Every row gives one point. Before rounding, the points of a table are all equally far from one centre. They may lie mostly on one side of it. Where is the centre, to within rounding?

Points (9 x 3):
[[ 66   7 -27]
 [ 55  24 -25]
 [ 66   1 -14]
 [ 58 -21  -1]
 [ 59  13 -41]
 [ 27   2  17]
 [ 46  13   7]
 [ 21  35 -30]
 [ 59   3 -49]]
Centre: [ 26  -7 -24]

Points (9 x 6):
[[ 69 -19 -54 -52   3   2]
 [ 30  -4 -21 -81 -28  15]
 [  3 -37 -11  26  37  29]
 [ 27  -4 -36 -62 -34  21]
 [ 46 -41  -7  26 -16  23]
 [ 63 -38 -48 -20  -5 -17]
 [ 36  19 -62 -43  46   5]
 [ 22 -30 -27 -23 -41  29]
 [ 42 -37  -1 -82 -20   3]]
Centre: [ 32  -2   5 -25  17   3]

Points (16 x 9):
[[-58 -19   5  24 -26  72  32 -31  10]
 [-10 -31  25 -37 -37  19 -50 -18  43]
 [-89 -24  18   2 -17  20  -9  34  -2]
 [-77 -45  12 -13 -36  25   3  14  67]
 [-22 -50  37  12 -14 -12 -55 -21  50]
 [-29  20  52 -33 -23  18 -45  -2  47]
 [-28 -33  14 -23  -8  72   6 -33  58]
 [ -3 -41  41   5  -2  40  52 -33  48]
 [-34 -17  23 -60  -5  52  19  15  12]
 [-19 -18  12  13 -16  57  -3   9  29]
 [-23 -17  31  34 -40 -15  63 -16  56]
 [-43 -10  31 -21   1  84  -5 -29  23]
 [-25  -5   5 -76 -10  33  19  14  22]
 [-25  11  22  13 -16  40  26  14  58]
 [-91  31 -29 -46   4  46  23 -25   9]
 [-94 -63  27 -26  -2  34  24  10  29]]
Centre: [-54  -9  16 -16  -3 -11  11 -43  19]

Points (18 x 12):
[[ 14 -56 -33 -14 -12  38  16  53 -32 -68  25   0]
 [ 26 -32 -19  -7  19  22  14  65 -39 -65 -16 -13]
 [  2   4  12 -55  29  33  -4  44 -24 -62   9   0]
 [ 46  -6  11   1  24  40   7  54  26 -51  28  35]
 [  5 -27 -21   4  43  11  -8  60 -23 -89  25  36]
 [-30  -2 -63  31 -13  28  18  41 -47 -45   8  26]
 [ 16  12  12 -19  21  69 -29  24 -32 -78  16   7]
 [  8 -14 -15 -16  71  41  -3  65  -5 -57  25   5]
 [  3 -38  10 -13   3  35  24  50 -54 -86  37  -2]
 [ 10 -27  11 -33  53  17  26  40 -23 -64  60  14]
 [ -4  -2 -21 -34  43  64   1  52 -37 -35   3  25]
 [ 17  20  -5 -21  28  48 -16  65 -52 -52   7  22]
 [ 26   2  17  -6  30  51  15  47 -69 -58  -4  11]
 [  4  -9  -2  21  26  48   3  73 -14 -89  30 -20]
 [ -3 -29 -32   0  36  20  26  36 -14 -71   1  49]
 [ -8 -51 -12 -51  33  35  21  53 -24 -27  30  20]
 [ -3 -63 -12 -16   3  51  -9  58 -34 -73  30  29]
 [ -2  -6  17 -28  27  71  15  60 -31 -58  37  -2]]
Centre: [ -5 -20   6  22  13  17 -13  19 -23 -17  29   2]

Points (18 x 14):
[[-28   2 -55  54 -23 -41  -6 -69  42   4 -18  16  18 -22]
 [-23  25 -73  35 -55 -11  39 -69  29  -7 -18  34 -17   8]
 [ -3  15 -23  51 -27 -19  34 -37  28   8 -26  52   2 -40]
 [-32  12 -55  24 -32 -31  37 -69  45  13 -22  55 -26  10]
 [-20   7 -58  47   1 -27  31 -55  23 -13   8  28 -34 -16]
 [-14  11 -68  23 -14 -28  59 -31  56   6 -12  34  -8 -41]
 [ -8  44 -68  55 -40 -48  38 -19  50  -3 -18  26 -25   3]
 [  2  50 -59  23  -6 -31  35 -34  45 -25 -18  59   0 -37]
 [-35  10 -71  44 -37 -12  15 -46   0  22 -28  -1 -58 -22]
 [-36  38 -78  39 -29 -25  17 -53  26  27   2  39 -12 -24]
 [-64  17 -51  17 -29 -28  14 -76  43   8 -15  57  -1 -13]
 [-42   4 -40  21 -28 -46  29  -8  15 -18  18  53  13 -13]
 [-37  17 -80  26 -22 -45   9 -76  35  -7 -15  39  18  -7]
 [-12  22 -82  46 -57 -17  37 -31  14 -20 -43 -16  16  24]
 [-10   8 -71  50 -17 -16  27 -52   0  11 -14  26 -28 -32]
 [ -2  28 -39  27 -49 -16  17 -79  45  13 -11   5 -28  -4]
 [-20  70 -53  38 -23 -31  13 -42  61  18 -21  51   8 -21]
 [-12  22 -75  65 -30   1  40 -28  41   7 -42  45  -5 -25]]
Centre: [-33  25 -44   4 -14 -10   3 -15  29  -8 -42  10  -8  -2]

Points (27 x 20):
[[-23  20 -37   6 -58  15  -2 -10 -10  50 -13   8 -15  82  43  37  -8 -42
    6  -4]
 [ -4   7 -40 -18  56  29  37 -28  43  61  40  37  22  54  52   6   7   5
   -5  -5]
 [-53  30 -33  21 -26 -17  15 -25  67  58   9  17  18  36  72  47  36  12
    2 -34]
 [-28  25 -19  23  13  -5  71 -22 -18  14 -20  36  -6  30  35  76 -25 -23
  -13 -17]
 [ -9   8 -23  -5  10 -21  12 -39  39  51 -28  16 -48  71  53  67  -9 -44
   -5 -36]
 [-15  -9 -14 -16 -27   3  27 -60  29  62 -40   1 -25  44  65  79 -29 -20
    4 -16]
 [ 12   1 -43   2  14 -28  46 -24  23  35   9 -16   4  96  61  21 -10 -17
   33   1]
 [-36  49 -48   2 -20   5   6  27  54  83  33  -1  -8  60  34  42  10 -11
  -29  -5]
 [-32 -38 -29 -20   5 -46  25 -34  32  53  19  29  15  64  49  60 -15 -31
   -1 -48]
 [ -8  42 -11  -3  -3  14  37 -26  45  23   9   5 -30  80  73  60   8 -20
    7   2]
 [  6   8  14 -13 -16   3  31   5  17  65  -1  56  28  74  75  35 -29 -38
  -16   4]
 [-27   7  -8  10 -19  10  25  -5   4  67   0  56  30  66  72  59  -1 -40
  -18 -13]
 [-33  27  19  22   7 -19  31 -33  37  42  14  -2 -45  68  46  62 -13 -44
    5 -12]
 [  6   0 -15   1   5  -1  31 -17  34  86 -22  33   9  82  52  39 -47 -17
  -10 -47]
 [-13  42   3 -29 -35 -24   9   7  -8  68 -16  38  22  57  47  63  -1 -46
  -20 -13]
 [-22  25   5  48 -13  -8  22  24  16  60   3  24 -22  79  33  43  -2 -47
  -36   4]
 [-24   7 -59  -9   7 -47   6 -24  47  52  16  17 -17  69  65  35 -41 -56
  -21 -15]
 [-29 -22 -23   7 -61   6  24  -2  37  63   6  23 -47  59  48  46 -10 -13
  -10 -32]
 [  4  -6 -27 -35  -6  10  32  -6  21  42  -9  19  -7  83  60  74   7 -36
  -32 -23]
 [-24  24   1   6  -5  16  -4  -9  48  28  -5  54  -8  94  69  40  14 -44
   -3  13]
 [-17   3 -41  20 -22 -15  32   0  17  62 -24  36 -30  87  68  49 -38 -32
    8   1]
 [-28  12 -13  15 -28 -27  -4  17  24  85 -28  54  10  60  56  56  36 -20
  -37 -13]
 [-45 -24 -24  -5 -15 -21  17 -24  15  46 -10  14  11  48  39  94 -27 -60
   -5 -16]
 [-39  20  25 -17 -58   9   8 -17   2  75 -17   3  -4  52  32  23 -11 -35
  -71 -13]
 [-30  47 -39 -34 -27 -18  37 -16  25  69   3  48 -12  77  45  48 -29 -38
  -12  -6]
 [ -9  41  -3   4 -41 -19  37   3  -4  58  -6  44  29  55  36  33 -26 -45
  -53  15]
 [ -7  24 -21  11 -34  -7  21  -4  39  74   8  25 -28  72  50  28   0 -46
   23 -12]]
Centre: [-37   2 -10 -13   9 -16   7  -6  22  35 -18   9   0  32  32  14 -12  12
 -14  10]
